Every row gives one point. The points of each table are mixes of a few directions, plus a little noise. How many directions does each table use, and how many do they share? Where both have some left over, give the other angles between the two spaces (their principal angles), to ten degrees, smallest first.

First:
[[ 0.07  0.11]
 [ 0.01  0.01]
 [-0.32 -0.55]
 [ 0.40  0.70]
 [ 0.02  0.03]
 [-0.17 -0.29]]
Second, 7 rows:
[[-0.34 -0.58]
 [-0.30 -0.50]
 [ 0.27  0.46]
 [-0.01 -0.02]
 [ 0.02  0.05]
 [ 0.26  0.44]
 [ 0.09  0.14]]
Directions: first 1, second 1, shared 1

First:
[[ 0.23 -0.09  0.29 -0.12]
 [-0.62  0.25 -0.77  0.31]
 [ 0.05 -0.02  0.06 -0.02]
 [-0.13  0.05 -0.14  0.05]
 [ 0.45 -0.19  0.56 -0.23]]
Second:
[[ 0.13 -0.16  0.07  0.17]
 [ 0.09  0.38 -0.35  0.13]
 [-0.33 -0.03 -0.36 -0.27]
 [-0.10 -0.14 -0.42  0.05]
 [-0.25 -0.11 -0.23 -0.19]
 [ 0.05 -0.15  0.05  0.07]
 [ 0.06  0.68  0.12 -0.13]
 [ 0.35 -0.46  1.10  0.16]]
Directions: first 1, second 3, shared 0; angles 30

First:
[[-0.48  0.34 -0.21  0.05  0.32 -0.17 -0.34  0.03]
 [-0.45  0.32 -0.19  0.05  0.33 -0.17 -0.33  0.03]
 [ 0.44 -0.30  0.20 -0.05 -0.31  0.15  0.32 -0.02]
 [-0.09  0.06 -0.03  0.02  0.06 -0.03 -0.06  0.00]
 [-0.18  0.11 -0.08  0.02  0.13 -0.07 -0.13  0.00]
 [-0.53  0.38 -0.24  0.06  0.37 -0.19 -0.37  0.02]
 [ 0.49 -0.35  0.20 -0.07 -0.34  0.18  0.34 -0.02]
 [-0.38  0.26 -0.15  0.04  0.26 -0.14 -0.26  0.02]
 [-0.02  0.01 -0.01  0.01  0.01 -0.01 -0.02  0.00]
 [ 1.20 -0.84  0.50 -0.14 -0.84  0.44  0.85 -0.07]]
Second (10 x 8):
[[-0.31  0.27  0.12 -0.20 -0.47 -0.44  0.69  0.37]
 [-0.11  0.12 -0.33 -0.29  0.44  0.12 -0.33  0.06]
 [ 0.36 -0.31  0.20  0.29 -0.01  0.50 -0.51 -0.39]
 [-0.07 -0.25  0.28  0.30  0.07  0.36 -0.38 -0.26]
 [-0.51  0.27 -0.21 -0.17  0.27 -0.58  0.44  0.35]
 [-0.03  0.14 -0.03 -0.10 -0.21 -0.28  0.38  0.19]
 [ 0.03  0.07 -0.13  0.12  0.08 -0.59  0.48  0.14]
 [ 0.04 -0.30  0.44  0.41 -0.20  0.33 -0.21 -0.28]
 [ 0.26  0.24 -0.49 -0.67  0.17  0.40 -0.45  0.09]
 [ 0.32 -0.23  0.20  0.31 -0.14  0.19 -0.13 -0.24]]
Directions: first 1, second 4, shared 0; angles 30

First (9 x 11):
[[-0.28 -0.35  0.43  0.42 -0.39 -0.08 -0.15 -0.40 -0.39  0.18 -0.02]
 [-0.53 -0.38  0.24  0.30 -0.29 -0.14 -0.14 -0.64 -0.38  0.17 -0.04]
 [-0.22 -0.36  0.12  0.27 -0.06 -0.25 -0.07 -0.15 -0.20  0.32 -0.09]
 [-0.11  0.09 -0.47 -0.35  0.37 -0.12  0.09  0.10  0.29  0.03 -0.05]
 [ 0.55 -0.27  0.63  0.59 -0.31 -0.07 -0.06  0.62 -0.23  0.36 -0.04]
 [-0.39  0.37 -0.60 -0.81  0.29  0.06  0.15  0.11  0.67 -0.18  0.02]
 [-0.12  0.09  0.21 -0.04 -0.29  0.18 -0.04 -0.10  0.01 -0.14  0.07]
 [ 0.29  0.41 -0.13 -0.31  0.09  0.26  0.09  0.27  0.27 -0.33  0.10]
 [ 0.80  0.40 -0.42 -0.06  0.57  0.15  0.12  0.21 -0.04 -0.40  0.06]]
Second, 11 rows:
[[-0.21  0.45 -0.22 -0.52 -0.02  0.34  0.06 -0.21  0.30 -0.49  0.13]
 [ 0.81 -0.43  0.25  0.85  0.24 -0.32 -0.06  0.36 -0.58  0.44 -0.13]
 [-0.61 -0.32  0.37  0.06 -0.48 -0.13 -0.10 -0.14  0.04  0.34 -0.05]
 [ 0.17 -0.07 -0.16  0.07  0.22 -0.14  0.03  0.12 -0.03  0.10 -0.04]
 [-0.52 -0.10 -0.25 -0.31  0.08 -0.18  0.03 -0.03  0.29  0.20 -0.07]
 [ 1.46  0.20  0.25  0.74  0.24  0.25  0.00  0.27 -0.68 -0.39  0.11]
 [ 0.33  0.11  0.00  0.10  0.09  0.08  0.01  0.04 -0.11 -0.13  0.04]
 [-0.42  0.15 -0.43 -0.51  0.18  0.00  0.08 -0.09  0.38 -0.08  0.00]
 [ 0.19  0.36 -0.06 -0.18  0.00  0.29  0.04 -0.07  0.06 -0.43  0.12]
 [-0.59 -0.14 -0.10 -0.28 -0.09 -0.14 -0.01 -0.10  0.26  0.20 -0.05]
 [-0.61 -0.23  0.34 -0.02 -0.46 -0.05 -0.07 -0.16  0.07  0.23 -0.01]]
Directions: first 4, second 3, shared 3

First (8 x 14):
[[ 0.55  0.18  0.66 -0.97  0.19 -0.27 -0.73 -0.21  0.06 -0.16  0.16  0.40
   0.64  0.13]
 [ 0.02  0.36 -0.16 -0.38 -0.16  0.18 -0.01 -0.08  0.27  0.15 -0.47  0.12
  -0.50 -0.49]
 [-0.20  0.06 -0.34  0.27 -0.20  0.26  0.38  0.06  0.15  0.11 -0.32 -0.12
  -0.55 -0.31]
 [-0.33 -0.27 -0.32  0.74 -0.04  0.10  0.45  0.14 -0.13  0.01  0.09 -0.29
  -0.19  0.11]
 [ 0.14 -0.15  0.17  0.00 -0.03  0.06  0.05  0.00  0.07 -0.13  0.03  0.05
   0.08  0.06]
 [ 0.10  0.00  0.07 -0.10 -0.07  0.12  0.03 -0.03  0.13 -0.03 -0.12  0.07
  -0.11 -0.11]
 [-0.25 -0.53 -0.20  0.94 -0.07  0.15  0.56  0.18 -0.15 -0.12  0.21 -0.31
  -0.05  0.28]
 [-0.04  0.33  0.13 -0.50  0.42 -0.57 -0.74 -0.09 -0.40  0.15  0.43  0.06
   0.68  0.32]]
Second, 11 rows:
[[ 0.59 -0.29  0.72 -0.42 -0.01  0.03 -0.21 -0.12  0.19 -0.37  0.16  0.31
   0.48  0.22]
 [-0.49  0.25 -0.60  0.34  0.01 -0.02  0.17  0.10 -0.16  0.31 -0.13 -0.26
  -0.40 -0.18]
 [-0.85  0.43 -1.05  0.60  0.02 -0.04  0.30  0.17 -0.27  0.53 -0.23 -0.45
  -0.70 -0.31]
 [-0.06  0.03 -0.07  0.04  0.00  0.00  0.02  0.01 -0.02  0.04 -0.01 -0.03
  -0.05 -0.02]
 [ 0.74 -0.37  0.91 -0.52 -0.02  0.03 -0.26 -0.15  0.24 -0.46  0.20  0.39
   0.61  0.28]
 [ 0.08 -0.04  0.10 -0.05 -0.01  0.00 -0.02 -0.02  0.03 -0.05  0.02  0.04
   0.06  0.03]
 [ 0.20 -0.10  0.24 -0.14 -0.01  0.01 -0.07 -0.04  0.06 -0.13  0.06  0.10
   0.17  0.08]
 [-0.01  0.01 -0.02  0.01  0.00  0.00  0.01  0.00  0.00  0.01  0.00  0.00
  -0.02  0.00]
 [-0.32  0.16 -0.39  0.23  0.01 -0.01  0.11  0.07 -0.11  0.20 -0.08 -0.17
  -0.27 -0.12]
 [-0.62  0.31 -0.76  0.45  0.01 -0.03  0.22  0.12 -0.21  0.39 -0.17 -0.33
  -0.51 -0.23]
 [ 0.75 -0.38  0.92 -0.53 -0.02  0.03 -0.26 -0.14  0.24 -0.47  0.20  0.39
   0.62  0.27]]
Directions: first 3, second 1, shared 1

First:
[[-0.23  0.09 -0.28  0.04  0.15  0.09  0.09  0.51  0.30  0.06  0.16 -0.07
   0.06  0.21  0.19  0.14  0.02 -0.36  0.20  0.06]
 [ 0.51  0.25  0.07  0.02 -0.32  0.05  0.14 -0.68 -0.16  0.34 -0.35 -0.15
  -0.13 -0.44 -0.23 -0.10  0.18  0.51 -0.16 -0.09]
 [ 0.12  0.24 -0.02  0.21  0.01 -0.24  0.15 -0.30 -0.12  0.26  0.02  0.08
  -0.05 -0.06  0.06  0.15  0.03  0.25 -0.07 -0.04]
 [-0.26 -0.44  0.11 -0.32  0.18  0.49 -0.02  0.79  0.47 -0.42 -0.01 -0.58
  -0.16  0.20 -0.16 -0.16  0.00 -0.27  0.46  0.29]
 [-0.46 -0.17 -0.05 -0.16  0.01  0.60 -0.52  0.42  0.29  0.11 -0.12  0.28
  -0.36  0.48  0.26  0.10  0.13 -0.42  0.16  0.27]
 [ 0.18  0.12 -0.42  0.02  0.00 -0.38  0.45  0.30  0.06 -0.27  0.29 -0.29
   0.68 -0.34 -0.10 -0.13 -0.16 -0.34 -0.02 -0.35]
 [-0.26 -0.05 -0.07  0.17  0.23 -0.55  0.00  0.11 -0.25 -0.31  0.43  0.44
   0.40  0.16  0.19  0.10 -0.28 -0.26 -0.21 -0.20]
 [ 0.20  0.52 -0.25  0.37  0.06 -0.36  0.44 -0.19  0.00  0.48  0.08 -0.08
   0.00 -0.10  0.14  0.29  0.10  0.28  0.01 -0.08]
 [ 0.18 -0.80  1.26 -0.28 -0.07 -0.11 -0.55 -1.02 -0.81 -0.69 -0.32  0.21
  -0.40 -0.15 -0.57 -0.43 -0.23  0.96 -0.40  0.08]
 [ 0.35  0.41 -0.27  0.18 -0.16 -0.20  0.36 -0.26 -0.02  0.33 -0.05 -0.15
   0.16 -0.33 -0.03  0.06  0.09  0.16 -0.07 -0.17]
 [-0.37 -0.18 -0.08 -0.23 -0.11  0.61 -0.52  0.33  0.24  0.05 -0.14  0.31
  -0.20  0.34  0.20 -0.03  0.11 -0.50  0.07  0.18]]
Second:
[[-0.19 -0.23  0.15 -0.18  0.09  0.45 -0.08  0.42  0.32 -0.11 -0.12 -0.35
  -0.32  0.21 -0.07 -0.05  0.10 -0.04  0.34  0.30]
 [-0.12 -0.16  0.09 -0.10  0.07  0.30 -0.05  0.28  0.22 -0.07 -0.07 -0.23
  -0.22  0.14 -0.04 -0.03  0.07 -0.02  0.22  0.20]
 [-0.31 -0.40  0.24 -0.32  0.19  0.78 -0.15  0.75  0.56 -0.18 -0.21 -0.59
  -0.55  0.37 -0.09 -0.07  0.16 -0.08  0.58  0.54]
 [ 0.37  0.46 -0.28  0.36 -0.20 -0.89  0.17 -0.85 -0.65  0.20  0.24  0.69
   0.63 -0.41  0.12  0.08 -0.19  0.11 -0.69 -0.59]
 [ 0.18  0.23 -0.13  0.18 -0.10 -0.42  0.09 -0.42 -0.30  0.10  0.12  0.34
   0.31 -0.20  0.06  0.03 -0.08  0.06 -0.32 -0.30]
 [ 0.10  0.12 -0.08  0.09 -0.05 -0.22  0.03 -0.20 -0.17  0.06  0.07  0.16
   0.16 -0.10  0.03  0.02 -0.04  0.03 -0.18 -0.14]
 [ 0.26  0.32 -0.18  0.25 -0.13 -0.60  0.11 -0.57 -0.44  0.14  0.14  0.48
   0.43 -0.28  0.09  0.06 -0.13  0.07 -0.47 -0.42]
 [-0.25 -0.34  0.19 -0.25  0.13  0.63 -0.13  0.62  0.47 -0.14 -0.16 -0.49
  -0.45  0.28 -0.09 -0.07  0.13 -0.08  0.47  0.43]]
Directions: first 5, second 1, shared 1

First:
[[-0.20  0.03  0.17 -0.34 -0.47  0.00 -0.02 -0.12  0.00  0.53  0.09  0.01
  -0.16 -0.07  0.01 -0.19 -0.15  0.02 -0.27  0.38  0.01  0.30 -0.27 -0.21
  -0.33  0.10 -0.10  0.05 -0.31 -0.20  0.16 -0.26]
 [-0.18 -0.01  0.05  0.03 -0.31 -0.29  0.08  0.16 -0.28 -0.01  0.34  0.20
   0.17  0.23 -0.38 -0.38 -0.13 -0.07  0.17 -0.01  0.06 -0.05 -0.15 -0.12
  -0.25  0.21 -0.12 -0.18 -0.28  0.20  0.01 -0.03]
 [ 0.45  0.15 -0.24  0.46  0.24  0.56 -0.58 -0.30  0.04 -0.54 -0.41  0.59
  -0.59  0.09  0.65  0.78  0.35  0.42  0.27 -0.41 -0.02 -0.20  0.36 -0.41
   0.17  0.01 -0.33  0.20  0.17 -0.25 -0.08 -0.03]
 [ 0.05  0.21  0.09  0.03  0.08 -0.19  0.15 -0.07 -0.32  0.23  0.28 -0.15
   0.42  0.21 -0.32 -0.28 -0.09 -0.23 -0.04  0.17  0.05  0.36 -0.08  0.09
  -0.11  0.15  0.10  0.15  0.34  0.42  0.17  0.06]
 [ 0.15 -0.24 -0.46  0.42  0.51  0.15 -0.51  0.13  0.42 -0.66 -0.35  0.68
  -0.52  0.18  0.39  0.56  0.15  0.24  0.39 -0.68  0.03 -0.33  0.65 -0.52
   0.33  0.03 -0.11 -0.05  0.04 -0.17 -0.26 -0.02]
 [-0.33 -0.07  0.01 -0.25 -0.04 -0.24  0.00  0.02  0.17  0.51  0.07  0.06
   0.05  0.08 -0.16 -0.30 -0.25 -0.13 -0.25  0.28  0.09  0.44  0.08 -0.28
  -0.10  0.20  0.13 -0.01  0.01  0.10  0.16 -0.22]
 [ 0.17 -0.02  0.08 -0.33  0.08 -0.29  0.17  0.15 -0.03  0.16  0.52 -0.39
   0.09  0.04 -0.08 -0.12 -0.17 -0.29  0.08 -0.11 -0.12  0.38 -0.22 -0.13
  -0.39  0.07 -0.05  0.36 -0.13  0.00 -0.02  0.07]
 [-0.11 -0.08  0.30 -0.04 -0.10  0.28  0.72  0.01  0.01 -0.25 -0.58 -1.01
   0.55 -0.77 -0.11 -0.05  0.30  0.04 -0.35  0.38 -0.08 -0.93 -0.38  1.58
   0.68 -0.77  0.48 -0.53  0.17 -0.11 -0.15  0.42]]
Second (8 x 32):
[[-0.32 -0.22 -0.09 -0.36  0.02  0.09 -0.05  0.38  0.40  0.12 -0.31 -0.14
  -0.41 -0.36  0.29  0.02  0.01 -0.19 -0.10  0.08  0.09 -0.20  0.07 -0.01
  -0.04 -0.08 -0.03  0.18 -0.74 -0.42 -0.06  0.03]
 [ 0.89  0.62  0.25  0.97 -0.08 -0.24  0.12 -1.00 -1.07 -0.32  0.86  0.39
   1.13  0.98 -0.79 -0.07 -0.03  0.52  0.25 -0.22 -0.21  0.50 -0.17  0.04
   0.12  0.20  0.05 -0.49  1.99  1.12  0.16 -0.08]
 [-0.19 -0.12 -0.05 -0.21  0.02  0.05 -0.02  0.21  0.23  0.06 -0.18 -0.08
  -0.24 -0.21  0.17  0.02  0.00 -0.12 -0.06  0.04  0.05 -0.10  0.04 -0.02
  -0.01 -0.05 -0.02  0.11 -0.42 -0.24 -0.03  0.02]
 [-0.34 -0.24 -0.10 -0.39  0.03  0.10 -0.05  0.39  0.41  0.13 -0.34 -0.15
  -0.44 -0.38  0.30  0.02  0.01 -0.21 -0.10  0.08  0.09 -0.20  0.08  0.00
  -0.05 -0.08 -0.03  0.19 -0.79 -0.45 -0.07  0.03]
 [ 0.46  0.32  0.14  0.52 -0.05 -0.12  0.07 -0.53 -0.56 -0.16  0.45  0.20
   0.60  0.51 -0.42 -0.02 -0.02  0.28  0.13 -0.11 -0.11  0.26 -0.10  0.02
   0.06  0.10  0.03 -0.26  1.05  0.59  0.09 -0.05]
 [-0.09 -0.06 -0.03 -0.10  0.02  0.02  0.00  0.11  0.11  0.03 -0.08 -0.04
  -0.11 -0.10  0.08  0.01  0.01 -0.05 -0.02  0.02  0.03 -0.05  0.02 -0.01
  -0.02 -0.01 -0.01  0.06 -0.20 -0.12 -0.01  0.01]
 [-0.20 -0.14 -0.06 -0.22  0.02  0.05 -0.04  0.22  0.25  0.08 -0.19 -0.09
  -0.25 -0.22  0.18  0.02  0.02 -0.12 -0.06  0.05  0.05 -0.11  0.03 -0.01
  -0.03 -0.04  0.00  0.11 -0.44 -0.26 -0.04  0.01]
 [-0.20 -0.14 -0.05 -0.22  0.02  0.05 -0.03  0.23  0.24  0.09 -0.19 -0.10
  -0.25 -0.22  0.17  0.02  0.01 -0.11 -0.06  0.05  0.05 -0.10  0.03 -0.01
  -0.03 -0.04 -0.01  0.11 -0.44 -0.26 -0.03  0.02]]
Directions: first 6, second 1, shared 0; angles 30
